Each wall is flat, endless, passes through zero and stands at right angles to its row. A trip goes straight from one point to another. Which walls does it cross, in order?
In the rows, zero is written as 128.

Walls:
(1): [145 143]
(2): [110 132]
(3): [144  93]
(4): [133 171]
(5): [166 128]
Trips:
[144 154] to [ 58 159] -> 2, 5, 1
[155  63] to [ 54 134] -> 5, 2, 3
[123  90] to [ 21 214] -> 2, 3, 4
[33 50] to [ 88 179] -> 3, 4, 1
[111 123] to [137  91] -> 3, 2, 5

Walls:
(1): [133 212 186 122 103 154]
(2): [141 107 111 117 114 147]
(3): [134 162 164 123 141  88]
(4): [143 114  90 199 143 121]
Trips:
[111 112  77 215   7  94] to [147 124 127 180 142 132] -> 2
[160  46 210 120 161 139] to [ 48 110 120 117  54 131] -> 3
[183 106 161 137 147 159] to [209 158  73 144  71 139] -> none
[146 167 149  39 194  92] to [111 118 175 121  82  91] -> none

Walls:
(1): [146  66 183 117  70  79 165 123 101 105 102]
(2): [115 197 131 158  52 145 182 112 161  36  94]
(3): [175 130  76 112 130 125 173 169  96  98 132]
(4): [196  66 154 127  82  17 189 153  84 197 105]
(5): [146 158 189 165 145  45 108 153 141 155 108]
(6): [109 145 104 171  84  92  74 131 176 166 152]
(7): [ 96 149 244 120 168 152  71 137 100  83 114]
Trips:
[171 122 126 147 140 156 193 142  80 135 121] to [107  33  50 158  95 132 118 112  87  91 155] -> 2, 6
[122 139  54 132 144  93 157 123 107 120 162] to [137 104 130  89 128 119 108 172  93 156 249] -> none
[ 95  86 179 149  85 134 190 162 110 202 180] to [ 26 221 111 208  79 144 200 159 126 132  67] -> 2, 1, 4

Walls:
(1): [211 128 124 114  97 124 117  55 136 124 145 111 130 180 119 152 136 119]
(2): [153  88 171 112 149 120 134 185 195 103 154 117  23 102 117  70 143  99]
(3): [ 95  78 141 119 180 134 123  91 176  96 196 169 159  73 140  86 142 187]
(4): [127 192 167 139 150 140 103 177  98 133 146 111  76 100 133  50 137 132]
(5): [139  62 198 155 108 212 136  94  91 147 113 133 179 136 138 110 140 125]
Trips:
[143 165 118 139  77 187 182 112 183 159 162 133  98 181 145 132 157 159] to [ 69 160 122 126 118 176 138 116 107  75 125 119 115 146 119 192  53 112] -> 2, 5, 1
[140 163 146  99 124 123 111 155 219 134 156 162 166 190 149 159 124 116] to [113  88 152 190 183 142 103 145 129 146 164  87 117 167  93 147 150  87] -> 3, 5, 4, 1
[ 97 183 150 185 128 112 171 118 158 136 124 141 152  91 169  99 210  69] to [143 162 110 111 114  83 223 113  77 119 138 156 129 123 176 205 167 160] -> 2, 5, 3, 4, 1
[164  99  86 111  84 149 148  87  52 130 115  76 151 112 186 115 112  68] to [211 120  93 154 181 116 147 154 162 160  89 129 143 188 131 139 109 164] -> 5
[142 128 157  84 132 116 192 120  63 109  74 128 126  70  86 127 125 138] to [ 75 105 108 166 121 134  98   7 112 139 134  76 163  90  79  70  81 138] -> 3, 4, 1

Walls:
(1): [ 33 168 118 220 135 176  49 161 157 122 117 115 201 107 130 171 111 149
 139 205 110 133 123  97 196 143 112 145 121 137 131  67]
(2): [202 106 170 133 142 114 131 160 139 194 106  85 133 134 100  78 105 156
 135 128 191 148 198 127  60  75 165 119 121 165 124 154]
(3): [ 70  71 121 145 102 172 135 155  90 161 221 151  96 107  70 174 113 174
 214  38 182 117 109 130 160 160 170  73 117 152 153 124]
(4): [150 120 192 103  48 113 153 153  94 165 137 160 173 128 175 151 171 207
 185 105  51 169 107  83 121 115 114 157  65 100 104  95]
(5): [128  27 104  59 102 109 149 113 155 150  65  85 138 136 210 202 158 155
 112 197 210  82  58  96 137 142 122 136 182  82 110 164]
(6): [128 154 131  87 132 168 225 147 113 100 173 131  84 190  90  43 137 138
 134   8 126 107 171 134 136 131 167 135 165 129 144 122]
(7): [168 133 119 180 191 132 193 111  94  94  66 110  77 123 144 136 133 117
  61 142 113 163 117  91 194 166 142 103  58 166 210 175]
Trips:
[ 89 108  70 118 120 120 152 139 167 140 134 128 119 157 139 123 140 135
 111 136  52 154 137 115 161  63 192 127 116 147  77 129] to [145  88 112 119  52  78 136 115  69 148 195 170 207 171 106 147 222 179
 169 124 135 150 191  89 184 133  90 102  62 129 116 139] -> 3, 1, 6
[202 171 147 107  87 175 132 117 131 148 118 169 110  85  94 139 134 172
 146 103 104 152 135 145 151 101 151 127  73 170 129 202] to [117 130 186 184 103  90 167 151 119 135 125  80 131 133 128 185 161 119
 135 131 170 150  75 147 181  58 152 139 145 161 117 157] -> 6, 5, 1
[146  56 119 131 227  85 117 108  93  98 168  80 185 114 112  86 186 103
 136  88  49  90 169 150 164  68 164 147 175  99  76  94] to [157 169 126 155  77 122  51 131  44 111 172 135  53  90 128 131 229 166
  83  64 113 125 150 169 125 115 133 144 197 104 164 130] -> 2, 3, 4
[192  90  22 128 117 140 162  49 119 128 128  77 148 191 120 108 124 124
 138 126 160  84 126 159 249 132 145 199 109 135 183 131] to [124  93 142  91 133 173 114 137 162  76 123 116  85 100 127  76  74 119
 111 132 134 136 149 169 146 125 150 147  65 111 211 103] -> 5, 2
[ 87 218 161  68 206 185 200  96 164  84  74 144 148 130  93 105 113  99
 139  38  73 134 142 146  80 108 163 154  77 142 113 116] to [129  97 105 131 119  69  97 142 134 152 135 108 112 244 106 110 165  87
 131 161 116 236 202 125  94 115 204  89 185  55 150 112] -> 2, 7

Walls:
(1): [141 161 125 151  72 148  87 114  86 114  86  99 156 174 134 145 180  63
 127 129 140 114  94  74 171 134 178 127 187 127 147 136 121 138  71 139
  67 135 112 104  73 128 185 210 112 214 121 156]
(2): [  7 142 141 163 120 123 130  99 153  75  99 121  87  80 127 128 128 132
 107  74 175 135  85 130  91 195 175  99  84 168 112  63  49  57 164 144
  99 179  69 157  71 134 120 197 127 129  97 153]
(3): [106 135 138  69 189 142  82 199  83 106 155 127 116 148  25  47 169 121
 118 181 135 139 151 107  84 109  78 100 176 154 101 195 186 151 144  90
 136 129  80 129 178  92 125 187 102  83 184 127]
(4): [142 107 138 130 106  72 119  78  78 176  83 115 175 178 174 145 166 121
 164  64 114  76  85 157 134 116 139  89 164 113 124 155  73 129 136 184
 135 125  92 147 124 157  81 195 123  55  57 203]
(5): [ 53 147 109 171 116 139 165 107 195  87 151 152 161 142 147 193 157 161
 108 104 142 135 145  94  57 147 108 113 132  84 148 123  62 112 135 131
 151 142  93 103 142 131 128 159 186  34 168  49]
(6): [ 95 136 116 113 102 110  39 155  79 144 191 175 110  58 178 107 146 144
 105 116 147  58 115 153 139 184  65 126 139 118 136  93  99 173 117 193
 137  81 151 161  51 137  68 107 160 128 147  96]
(7): [201 119 135 154 165 198 200 135  84 103 119 118 136 201 126 176 168 178
 145 197  75 183 158 159  70 164 133  85 163 103 176 172  90  89 136 122
 119 134 147  66  98 117 134 137  88 187  84 113]
Trips:
[162 117 127 210 139  23 162  97  83 115  77  86 129  99 149 100 139 100
  81 112 176 153 166 114 123 120 152  31 125 161 145 207 129 124 148 152
 116 209 142 102  98 146 151  82 154 114  84  86] to [114 124 157 152 122 146 104 214 169 121 157 118  43 175 174  94  72  90
 144  63 131 198 111 101  72 117 123  80 118 109 184 133 140 207 158 131
 140 120 110 165 125  56  96 129  66 119 190 122] -> 1, 3, 4, 7, 6
[192 154 158 182 122  74  97 188  73 176 156 116 189 101 135 202 135 183
  72 179 123 130 207  75 123 113 137 123 123 184  68 150 134 141 101 149
 187 168 111  80  90 112 111 184 136  79 113  62] to [ 99 169 149 166 124 156 163  59 112  51 178 157 100 161 161 144 102 136
  96  90 152 163 178 110 148 170  81 164 135 154 224 102 113 165 103 126
 153  91 107  48 158 143 150  59 106 125 107  92] -> 1, 4, 3
[102 113 167 125 116 135 134 124  84 115 194 148  66 105 110 103 104 167
 182 182 166 192 146 136 133  98 109 207 131 151 236 118 122 129 166 146
  76 124 163 105 110 134 140 123  99 157 164 169] to [ 76 146 144 185 147 138 140 120 165  82 126  56  70  66 112 218  61 136
 111 166 117 132 123 136 112 144 151 126  86 142 173 109 118 111  42 118
 163 118 139 109 165 147 106 141 147 228  83 116] -> 2, 3, 6, 1, 5
[173 147 172 142 187 134 128 133 132 100 100  76 162 163 123 179 176  63
 103 187 117  77 207 174 115  95 114  94 188 154 166  71 108 171 140 164
 101 125  27 113 194  80 142 127 139 156 170 137] to [153 156 152 172 129 101  23 142  81 110 190 103 143 134 140 120 143 126
 102 157 162  60  91 174  62 136  66 138 160  89 152 112 115  90 162 113
  98 119 104 101 138 135 114 159  46 154 136 143] -> 6, 5, 2
[177 124 153  81  54  88 103 174 123 116 151  97 164 166 118 169  54 156
 120 134  95 108 117 156 112 134 100 117  79 190 174 177 132 141 162 106
  97 114 135 134  89  95 148  72 110  85 127 119] to [119  84 141 231 114 129 120  80 127 156 105  73 204 113 167  94 133 142
 114 103 122 106  51  68 146 135  71 135 151 150 217 151 118 138 131 161
 116 137 127 115  94 143 115 136 138  80 153 177] -> 4, 7, 1, 5, 2
